Each point is reached from the start by the listed moves, each made once or not at all, plus a little noise. Say if it took an odd or an even number of moves. Then give how often each move was made.
(in the rows, 100 means zero)

Moves:
(1): 146  91 138
(2):  90 143 129
(3):  77  61 146
Start:  77 120  92
Points:
 81 122  94 -> even (0, 0, 0)
 67 160 123 -> odd (0, 1, 0)
101  69 172 -> even (1, 0, 1)
120 112 130 -> odd (1, 0, 0)

Moves:
(1): 128  85  88 103 102  85 104 100  84  88
(2): 103 158  93  93 114  91 101  96 101  91
(3): 110  90 131  94 115 113  93  96 110 102
(4): 113  93 100 131 109  94  85 104 124  95
(5):  90  91  93  91 122  87 104  96  99 102
(6): 110 108  61 109 106 140  84  87  93 119
(7):  95  92  88 116 116 109 149  86 104  88
(8):  88 105  99 102 119 121 104 124 102  80
Start: 104  94 108 101  92 108  92  96  83  94
Points:
135  75  74 127 151 175 127  88  75  72 -> odd (1, 0, 1, 0, 0, 1, 1, 1)
120  81  96 108 111 111 101 118  68  62 -> even (1, 0, 0, 0, 0, 0, 0, 1)
101 125 114  96 159 110 141  70  98  80 -> even (0, 1, 1, 0, 1, 0, 1, 0)
164 122  69 148 156 138 107  66 100  75 -> even (1, 1, 1, 1, 0, 1, 1, 0)
114 132  77 137 195 163 110  83 116  71 -> odd (0, 1, 1, 1, 1, 1, 1, 1)

Moves:
(1): 105 110  93  70  91 100  85  91 107 130 130 105 142  91  96
(2):  96 125  99 101  98  77  91  85  96 101  92 106  79  90 105
(3): 102  96 115  76  81  70  88  88  74  77 132 123  76 134  44
(4): 120  83  85 119  82  98 105  74  88  75  93 111 104  63 105
(5): 111 101 118  95 119  68  76  96  71 121  97  90  83 113  97
(6): 100 126 152 119 105 108 120  88 118 118  65 114 100  88  94
(7):  78  90  68 100 101 110 155 105 101 131 101 113 108  67 108
(8): 120 126 104 135 113 112 111  99  74 133 146  97 123 105  71
(9):  99  81 122 133  93  74  86 101 135  96 105 122  94  91 109
(10): 105 103 117 117 103 111 114  99  87 127  84 111 100 120 126
(11): 121 113 119 110 114  99 110  65 106 102  96  67 107 118 106
(12): 107  80  97  99 122 100  90 102 107  92  98 121  91 103 122
Start: 106 108 104 119  92  95 109  87 102 100  82  89 121 120  81
Points:
122 151 117 159  86  58  82  60 115 158 154 116 160  96  59 -> even (1, 1, 0, 0, 0, 0, 0, 1, 1, 0, 0, 0)
125 115  89 153  52  38 124  28  75 145 185 165 147  60  16 -> odd (1, 1, 1, 1, 0, 0, 1, 1, 1, 0, 0, 0)
135 100  91 189  75 101 161  57  91 187 138 142 195  55  92 -> even (1, 0, 0, 1, 0, 0, 1, 1, 1, 1, 0, 0)
135 150 143 126 119  37  79  31  77 123  68  53  90 145  85 -> odd (0, 1, 0, 0, 1, 0, 0, 0, 0, 0, 1, 0)
124  78 108 156  83  24 134   6 109  74 100 149  82  85  80 -> odd (0, 1, 1, 1, 0, 0, 1, 0, 1, 0, 1, 1)

Moves:
(1): 112  97 108  97 110 106 102 113 114 104 103 100  91  94  98  95  94 108 101 111 105
(2):  87 117 105 108 109 100 107  97 103  93  81 113  79  96 103  97 104  95  92 114  97
(3):  92  93 115 105 107  85 101 110 122  97  96 101 113 101 103 111  94 120  95  83 101
(4):  91  95  93 114 117  98 101 100  93 104 114 102  92 108  97  92  91 111  92 106 108
(5):  97 100  89  87 112 101  99  99  99  96 101  91 100 105 110 109 107  85 103  99 106
(6):  91  93 111 104  96 116  96 116  89  98  96 103 102 103  97 101  90 106 111  94 116
(7): 102 105 101  92 102 108 115  97 106  96 100  98 118 103 101 120 104 111 102 107  99
(8): 100 105 104  99 100  91 103 119  77  84 113 104  76  95 113  94 104 109  97 103 109
(9):  95 113  88  98  84  87  96 126 116  96 103  89  97 101  81  97 103 125 109  95 107
(10):  98 113 104  93  99 105 104 101 102 110  99 101  92  98  99 111  96 101  97  88  96
(11):  86 103 105  96  99 102 101  97 106  94 115 113 107  99  94 101  93  83  85  92  99
(12): 101  89  89 117  95  86 110 110  90  94 106 103  97  88 100 110  91  89  84 110 107
(13): 115 121 115  96  96 100  98 115  90  89  81  77 116 110 114 103  90  93 116 114  95
(14):  85  92 102  84  99  78 109 101 103 103  91 106 108 115 101  98 101  89 110 106  91
(15): 100 101 112 102  79  97  94 103 100  99 100  95  97  97 103  96  88 112  94 104 125
(16):  94  96 107 108  90  95  85 100 112  99 117 103  84 113  95 112 110  96 106 101 105
(17):  98 110  92 101 101 100 110  98 111 120 100 108  98 116  92  99 124  81  96  81 101
(18): 115 118  99  94  95  97  93 103  97  97  95 107 108  99 103 120  99 105 120 101 113
(19):  96 103  90 108  96 101 112  91 107 108 110 100  94  90 119  87  98  83 112  93  93
(20):  90 106 106  99 107  94  97  99 101 115  98 100 115  92  86 107 110 104  94 112 100
Start: 110 110  97 102 101 104 100  89  91 102  87  81  95  94 104  72  89  86  92  97 103
Points:
 88 172 105  99 120  92 117 152 117  77 115  80  54 134 101  92 111  83  93 119 133 -> odd (1, 1, 0, 1, 1, 0, 1, 1, 1, 0, 1, 0, 1, 0, 0, 1, 1, 0, 0, 0)
 94 116  86  89  61  67  96 149  85  87  78  77 105 100  98 101  67  96 123 108 168 -> odd (0, 0, 0, 0, 1, 1, 0, 0, 1, 0, 0, 1, 0, 1, 1, 0, 0, 1, 0, 0)
 80 133 111 130  95  82 130 170 111  86  94  95  35  62 118  74  64 124  90  88 132 -> odd (1, 1, 1, 0, 0, 1, 0, 1, 1, 1, 0, 1, 0, 0, 0, 0, 0, 0, 1, 0)
 84 158  86 101 134  92 115 101  77  90 107 121  57 112 115  83 111  55  78  92 135 -> odd (0, 1, 0, 1, 1, 0, 0, 1, 0, 0, 1, 0, 0, 0, 0, 0, 1, 1, 0, 0)
 88 195 109  89  89  71 106 153  91  64  97  79  86  91 103 151  99  82  96 133 134 -> even (0, 1, 0, 0, 1, 0, 1, 1, 1, 1, 1, 1, 1, 0, 0, 1, 0, 1, 0, 1)
 86 176  83  98  58  56 152 135 103 102  84 104  58  91 119 101  99  87 105  99 141 -> odd (0, 1, 0, 0, 0, 0, 1, 1, 1, 1, 0, 1, 0, 1, 1, 0, 1, 1, 1, 0)
 98 156 148 105 101  77 101 132 132  77  81  83 122  91 114 153  72  86  83 145 153 -> even (1, 1, 1, 0, 1, 0, 1, 0, 0, 0, 1, 1, 1, 0, 1, 1, 0, 1, 0, 1)
 69 141 154 102  81  68 110 178 123 103 109  60  90 115 113  94  61 156 126 114 153 -> even (1, 0, 1, 1, 0, 1, 1, 1, 1, 1, 0, 0, 1, 1, 1, 1, 0, 0, 1, 1)
 53 122 134 100 122  68 117 134  95  81  51  89 133 101 112 109  69  50  80 121 114 -> odd (0, 1, 1, 0, 1, 1, 0, 0, 0, 0, 1, 1, 1, 1, 0, 0, 0, 0, 0, 1)
